Each row of a before or after table is a point. The points were changed in one or more steps. Then noise was added and the rows were shuffled. The steps act on columns, c1 being the first. Write out the steps. A step turns or swaps two columns, mirrors them in a line or flattens them onto one, adds a multiple of one to another, or multiplies or shifts one. Angles are multiples of 10 degrees, from the lower column toward the higher: turns from -170 to 170, lines from 10 to 170 but not 90. Use the fewest steps. Two steps may share a column if one is a turn and the other turns, adds or multiplies; they go together, in the order done. Otherwise the lowest column goes first.
In the rows, 128 means zero.

Before, 12 rows:
[[114 126 207]
 [116 165 133]
 [109 127 126]
 [174 153  99]
 [115  94  97]
 [144 133 157]
 [121 166  98]
 [176 164  98]
 [129  20 108]
 [109 160 154]
 [108 156  97]
 [120 148 137]]
After, 12 rows:
[[143 128 132]
 [129 127 107]
 [120 130 149]
 [110 130 155]
 [116 128 151]
 [174 129  30]
 [108 128 182]
 [114 127 118]
 [114 129 230]
 [177 128  26]
 [108 126 126]
 [121 128 108]]
Steps: add -1.5 times c1 to c3; multiply c2 by 0

Before (13 x 6):
[[105  92 111 141 122  85]
 [133  92 109 168  97 132]
 [ 93  87 105 142 128  22]
 [129 150 129 180 126 175]
 [155 104 153 130 140  77]
 [116 139 172 133  85  73]
 [ 85  50 133 150 167 100]
 [122  90 122  85 153  67]
 [169  84 168 181 144 132]
 [164  99 133 123 160  83]
 [106 156 189 145 134  82]
 [138 155  93 152 137  72]
 [117  81 186 150 135 159]]
After (13 x 6):
[[102 139 160  85 134  73]
 [ 90 159 176 135 145  81]
 [124  88 132 129 142  21]
 [141 100 113 161 123  81]
 [140  92 113  98 169 132]
 [129  90 127 154  85  66]
 [ 95  84 167 135 149 159]
 [127  93 129 123 140  86]
 [148 156 101 137 151  71]
 [125  83 132 145 179 132]
 [129 149 127 126 179 174]
 [108  50 152 167 149 100]
 [127 104 130 141 130  78]]
Steps: flatten c1 and c3 onto the line at 130 degrees; swap c4 and c5

Before (13 x 8):
[[152 139 116 116 129 128 160  96]
 [ 74 102 105 134 145 120 104 167]
 [142 166 173  85 105 117 186 142]
 [ 88 104  42 166 125 108 130 166]
 [182 111  73 104 159  79 108 141]
 [ 92 120  95 181 146  81 134 183]
 [123 156 125 108 162 158 178 140]
 [ 81 165  72 162 108 121  81 163]
 [162 119 124 122  81 151 155 143]
 [ 78 100  78 184 132 141  75 195]
 [154 154 181 104 119 143 164 123]
 [203 170 161 124 145 142 185 134]
 [148 140 167 140 138 121 164  91]]
After (13 x 8):
[[147 140 116 117 100 129 160 112]
 [152 152 183 104 126 145 167 115]
 [184 113  73 103 121  80 110 158]
 [208 169 162 126 124 140 187 148]
 [ 82 165  74 162 164 121  78 128]
 [ 72 102 108 138 154 121 105 164]
 [ 92 105  40 167 162 105 126 144]
 [164 120 128 121 165 152 157  97]
 [ 82  99  78 186 183 140  74 162]
 [140 166 173  84 145 118 186 116]
 [ 91 122  92 185 170  82 133 171]
 [146 139 168 141  90 121 159 118]
 [120 156 126 107 118 157 179 162]]
Steps: mirror c5 and c8 in the line at 60 degrees

Before:
[[137 208 137  92 112  83 109 116 102 168 134]
 [135 121  96 129 132 143 140 135 130 182 101]
 [156 131 141 113 111  92 124 125 120 141 172]
 [135 156 128  67 114 136  73 133 201 155 153]
 [110 122 140 101 116 136 160 102 165 146 173]
 [ 90 117 113 128 109 167  77  96 137 178 107]
 [154 154 162  97 101  59 127 138 151 193 120]
 [100  86 155 144 121 149 149 172 153 146 114]
 [143 111 164 142 126 153 156 117 156 146 121]
 [100 127  97 143  72 120 129  51 200  80 116]
 [141 110 139  63 110 121 120 133  62 137 115]]
After, 11 rows:
[[116 121 127 102 118 136 159  96 184 106 195]
 [105 132 161 114 111  95 121 121 150 149 168]
 [184 129  11 157  72 122 129  55 104 120 116]
 [103 109 174 145 127 155 157 119 230 137 142]
 [ 58 158 176  98 103  62 130 134 223 131 123]
 [123  87 161 131 120 151 147 173 206  98 129]
 [ 86 205 167  95 115  81 107 111 132 121 121]
 [103 156  75  67 112 135  72 122 172 126 111]
 [115 109 200  61 109 121 118 123 108 134 110]
 [ 76 125  65 131 134 140 140 132  57 115 109]
 [ 93 115  95 135 106 169  79  98 101  75  70]]
Steps: turn c1 and c10 by 110 degrees; multiply c3 by 3; turn c3 and c9 by 50 degrees; turn c4 and c8 by 10 degrees; add 0.7 times c7 to c11
